Rows are points. A path goes straight from each point to the next, and from the last back to the first. The post is the endless flat space through its rows: a point in 2 columns, a line in 3, a plane in 4, and so on, so that a path can go around it. Count how often the path circles the post. Going back the other way cancels.
In the rows, 128 means zero.

Post (1 x 2):
[[129 120]]
Path (25 x 2):
[[174  92]
 [121  83]
 [ 97 123]
 [119 147]
 [123 135]
 [119 169]
 [179 150]
 [154 110]
 [180 126]
 [153 140]
 [176 111]
 [127 103]
 [ 99  85]
 [115 127]
 [120 158]
 [ 86 146]
 [107  98]
 [ 68 113]
 [104 149]
 [138 139]
 [172  92]
 [154  74]
 [170 123]
 [143 152]
 [173 133]]
Times around: 2

Post (5 x 6):
[[103 150 106 132 109 111]
 [106 145 105 152 124  80]
 [155  86 117 122 157 159]
 [147  98 130 133 110 118]
 [140 124 130 143 139 147]]
Path (24 x 6):
[[145 132  74 107 139 146]
 [115 130  80 189 145 109]
 [102  91 117  83 147 198]
 [180  90 159 155 173 129]
 [ 53 172 107  80 139 187]
 [122 125 124 116 112  89]
 [161 131 110 153  93  87]
 [128 118 122 217 110  85]
 [106 127 116 130 166 182]
 [114 149 113 132 160 121]
 [143 147  97 136 155  92]
 [120 108  83 140 116 134]
 [ 97 101 121 133  86 122]
 [125 114 132 116 154 150]
 [112 118 143 164 111 155]
 [137 109  88 159 135 108]
 [139 137 114 115 135 141]
 [122  82 107  94  79  76]
 [ 86 135  96 157 146 119]
 [127 134 111 213 135  97]
 [142 134  79 114 162 162]
 [ 90 135  77 173 128 111]
 [ 79 127 136 150 110 103]
 [176  97 168 106 168 178]]
Times around: 2

Post (10 x 11):
[[128  86 148 113 141 128 132 112 131 126 134]
 [123  94 112 109 121 143 111 139 127 159 166]
 [109 139 176 105 157  77 168 133 215 163 108]
 [128 112 112 137 150  86 148 109 126 121 110]
 [124  66 139 148 155 111 126 153 111 110 143]
 [147 124 135 134 108 104 114 165 136 135 144]
 [122 121  93 112 166 136 134 127  91  90  96]
 [ 98 126 132 127 149 131 125 129  88 112 120]
 [144  95 151 147 119 139 144 156 113 140 122]
 [130 124 146 174 125 138 122 148 131 129 162]]
Path (27 x 11):
[[137 166 108 180 119 155 142 123 128 145 199]
 [ 77 205  93 136 173  76 134 102 163 186 174]
 [144  46  97 180 153  98 110 106 129 155 154]
 [115  62  81 133 170  34 137 172 151  92 102]
 [159  45 129 156 144 171 160 166 128 123  68]
 [113  81 176  86 168 165 106 152 138 131 139]
 [124 147 113  74 160  94 103 152 152 132 168]
 [175 105 127 157 126 121 174 153  90  99 111]
 [172  96 103 121 158  70 101 148 125 109 163]
 [130 121 120 200 167 120 112 119 138 101 137]
 [123 122 140 173  91 144 116 147  99 118 118]
 [103  74  90  84 155 108 116 121 117 120 146]
 [160  76 135 104 116  84 168  94 146 165 113]
 [129  94 113 151 170 108 134 152 125 127 167]
 [164  45 157 126 179 144 143 138  92  93  75]
 [125  84 152  78 141 119  96 125 101 104 122]
 [111 130 152 124 166 120 134 116 101 105 124]
 [144 108 126 152 152  64 146 166 119  83 120]
 [106  70 100 104 121  94 119 117 126 157 169]
 [102 152 157 126 162 143 166 178 128 142 125]
 [127 149 110 108 177  64 125  89 152 119 155]
 [ 87 142 117 133 145  93 127 140 146 132 169]
 [114  69 110 146 159 143 149 115 107 117 131]
 [108  75  66 143 170  75  78 146 110 105 146]
 [145  87 147 161 153 141 114 158 106 117 137]
 [135 105 129 176 149 157 138 178  83 113 134]
 [102 127 131 128 133 141 144 155 168 134 173]]
Times around: 0

Post (17 x 18):
[[128  80 154 102 114  60 136 149 113 112 143 114 100 138 118 130 110 116]
 [152 126 114 105  87 144 104 163 129 124 121 123  87 142 152 185 134 139]
 [141 158 182 135 145 117  93 125 126 126 183 128 129 129 123 150 106 137]
 [129 141 151 137 154 142 142 123 101 168 201 126 128 104 141 127 118 139]
 [136 106 127 141 133 120 152 176 130  79 121 113  82 146 113 158 138 148]
 [114 176 104 136 122 115 130 129 150 106 101 118 131 114 128 106 165  97]
 [149 129 133 167 155 104  83 136 112 147 197 132 115 117 129 107 118 155]
 [120 105 116 104 136  86 144 148 140  93 152 131  76 157 148 158  95 129]
 [ 93 174 106 125 115 172 109 151 113 106 138 138 136  79 102  83 133 121]
 [131 110 124 125 121 121 121 110 146 127 192  97 134 144 139 161 122 153]
 [135 165 102  83 130 159 120 115 141 108 115 169 159 110 125  65 181 127]
 [143 151 119 116 138  78 162 180  90 101 122 128 124 189  88 141  76 138]
 [124 113 146 140 145 131 105 102 109 144 157 151 126 116 111 173 134 127]
 [111 147 129 123 143 149 103 136 115 134 164 144 145 140 131  72 168  99]
 [104 133 118  99 134 133 105 116 141 113  97 101 110 118 172 132 149 160]
 [138  95 141 142 114 108 132 123 144 106 123 110  92 163 125 142  69 113]
 [106 169 104 108 140 153 116 142 196 129  99 137 124 115 107  93 158 125]]
Path (27 x 18):
[[182 122 163  92 115 133 109 173 148 106  65 127  93 147 135 169 146 172]
 [ 50 146 127 121 160 128  46 151  23 139 197 149 104 113 185 135 123 155]
 [137 146 116 145 112 187 126 130 173 106 136 173  84 165 110 167 146 103]
 [107 158 154 122 122  79 129 160 177 148 146 162 124 139  72 140 158  76]
 [123 126 118 153 171 102 140 144  70  77 171 161 114 131 159 142 158 137]
 [ 85 139 140  90 183 139 131 148 147  89  86 124 108 115 120 154 107 144]
 [121 177  92 158 153  95  92 132 143  85  90  95  93  98 156  90  84 118]
 [176  78 134 123  90  97 127 123 142 117 127 103 171 208 112 105 157  91]
 [ 92 108 119  69 103  66 161 139 147  98 146 143  84  87 149 152 116 123]
 [127  60 159  84 135  99 121  89  62 146 148 168 130 127 126 140 164 147]
 [113 103 134 111 155 107 160 121  84  92  86 139 143 127  64 125 163 126]
 [171 137 136 156 189 100 145 178 152  98 158  76  86 164 169 155 135 142]
 [151 109 154 167 180  95  97 146 193 101 112 133 114 134 117 101 162 139]
 [131 139 112 114 101 133 161 151 109 105 113 159 127 165 102 149  68 152]
 [100 140  65 133 160 126 150 116 154 105 140 163 138 128 102  68 170 140]
 [162 191  84 135 130 187 151 150 113 101  98 102 118 161 140 166 107 186]
 [136 158 137 149 144 219  91 129  79 115 121 133 112 107 111 158  40 163]
 [107 128 205  96 154  74 115 102 162 100 141 171 144 116  71 104  91  73]
 [140 189 159 106 137 146  78 128 137 171 137 153 125 101 154 144 144 147]
 [ 95 116  66 121 134 110 127 144 115 103 186 163  84 142 135 157 148 184]
 [180 123 139 112 112 144 120 115 107 108  96 146 124 151 110 134 106 132]
 [199 200 128 164 149 123 104 184  93 145 155 117  96 104 137 215 118 198]
 [125 120 116 132 137 137 120 136 151 102 119 140 117 131 118 108 128 125]
 [107 159  98 105 115 141 151 144 100  82 147 134 138 138 114 156  91 170]
 [120 120 124 102 123 136  89 135 135 150 160 167  56 124 161 106 119 161]
 [109 106 141  70 156  78 167  56 137 102 117 108 152 102 128 103 193  96]
 [152 114 138  85 146  64 111 149  87  91 152 106 147 125 129 130 168 139]]
Times around: 4

Post (17 x 18):
[[ 98 151  85 133 134 135 144  90  98 100 118 128 129 129 191 108  98 147]
 [ 99 130 127 146 176 125  84 107 137 129 131  96 101 118 105 158 112 133]
 [135 115 135 145  92 180 186 131 136  66 132  94 134 129 133  88  71 139]
 [103 162 127 129 165 133  65 133  97 143 165 114 136 127 139 166 121 143]
 [ 64  95  94 114 116 114 166 118 115  84 139 117 137  89 130 157  94 168]
 [151 119 117 152 134 166 169 149 161 126 116 139 110 152 135 115 146 159]
 [153 113 135 138 169 128 149 175  86 165  80 137  93 118 153 156 143 102]
 [134 188 123 121 120 192 142 128 136 151 124 134 119 132  76 124 116 150]
 [153  92 104 118 164 178 111 113 171  91 174 104 107  99  95 113 167 102]
 [103 142 142 144 107 114 132 104 116 107 152 126 112 120 140 118 150 153]
 [146 145  79 143 153 111 104 142 144 140  80  56 141 108 122 152 141 115]
 [128 147 117 124 102 129 118 103 131 150 111 139 132 146 121 136 124 141]
 [190 101  91 196 171 123 146 153 134 114 125 136 106 166 127 120 153 136]
 [ 96 151  98 167 126 132 142  95 120 159 148 117 145 157 141 121 115 156]
 [150 136  81 158 114 117 106 167 145 153  78 127 138 104 125  99 137 131]
 [116 125  72 160 105 118 163 157 132  94 114 115 125 157 131 109 124 124]
 [120 147 119 104 148 125 135  96 180 101 161 145 121 117 123 115 153 117]]
Path (30 x 18):
[[161 116  49 154 180 150 135 110 134 172 103 118 115 176  52  94 153  66]
 [155 138  49 128 136 142 166 178 146 101  98  87 108 130  63 146 141 159]
 [113 124 113 138 169 108  94 142 132 128 128  67 127 119 114 113  97 116]
 [130  61 114 164 112 104 144 134 110 124  83 112 124 110 109 138 149 179]
 [ 76 116  89 196  94 129  95 136 157 117 123 106 130  80  70  65  80 118]
 [120  94 135 118 168 146 123 165 125 118  72  86 138  84 113 207  80 180]
 [110 123 107 162 103 169 121 130 138 101 134 144 127 129  94  64 101 163]
 [127 147  98 155 130  88 109  98 131 150  97 101 124 172 153 127 131 137]
 [115 147 112 141 130 126 183 118 109 144 132  96  98 139 150 131 116 102]
 [154 119 141 150 159 166 152 181 114 106 155 145 110  69 132 153 120 127]
 [ 99 170  50 152 122 156 107  86  79 140  87 100 169 118 169 130  74 136]
 [112 153  92 130 125  90 135 107 139 155 142 126 169 140 109 130 169  82]
 [130 172 151 139 107 153 166  88  96  87 159 114 104 147 158 103 162  59]
 [113 111  57 148  91 158 184 188 199 140 110  93 140 128 103 103 142 123]
 [103 107 118  99 163 111 128  62 121 132 164  80 138 102 185 140 110 118]
 [135 136 119 136 208 115 113 173  74 101 153 111 107  98 141 127 126 147]
 [115 162  84  96 106 160 148 107 115 135 108 152 136 126  92 101 128  95]
 [108 176  68 158 126 139  77  88 101 177  84 143 106 104 119  94 170 145]
 [ 67  96  80 150 134 139 113 101 188 132 124 100 107 112  68  90 142 148]
 [141 185  95 118 128 136 151 136 115 164  91 111 142 131 187 113 125 167]
 [126 163 107  82 147 136 135 109 145  74 170 139 109  94 173 136 144 136]
 [140 153  59 110 128 212 138 158 194 171 118 140 134 125 147 151 165 164]
 [126  64 113 149 144 129 155 116 132 104 123 180 111 100 153 146 143 141]
 [ 79 148  50 163 132 130  96 140 184 132 196 151 120 133 148 109 153 132]
 [111  92 107 166 120 110 174 117 156 152  97  92 103 148 172 139 128 179]
 [ 79 114 147 159 175 127 110 193 131 160 122 126 119  65 122 131  80 214]
 [137  90  94 110 129 135 110 166 127 109 137 138  85 130 156 115 160 119]
 [ 89 191  43 169 118 135 147 119 144 114 130  97 113 146 105 129 117 152]
 [134 126 134 157 119 176  87 108 187 150 104 139 131  85  96 104 100 128]
 [143 128 110 170 139 152 133 142 153 115  90 125  94 186  75 146 118 146]]
Times around: 1
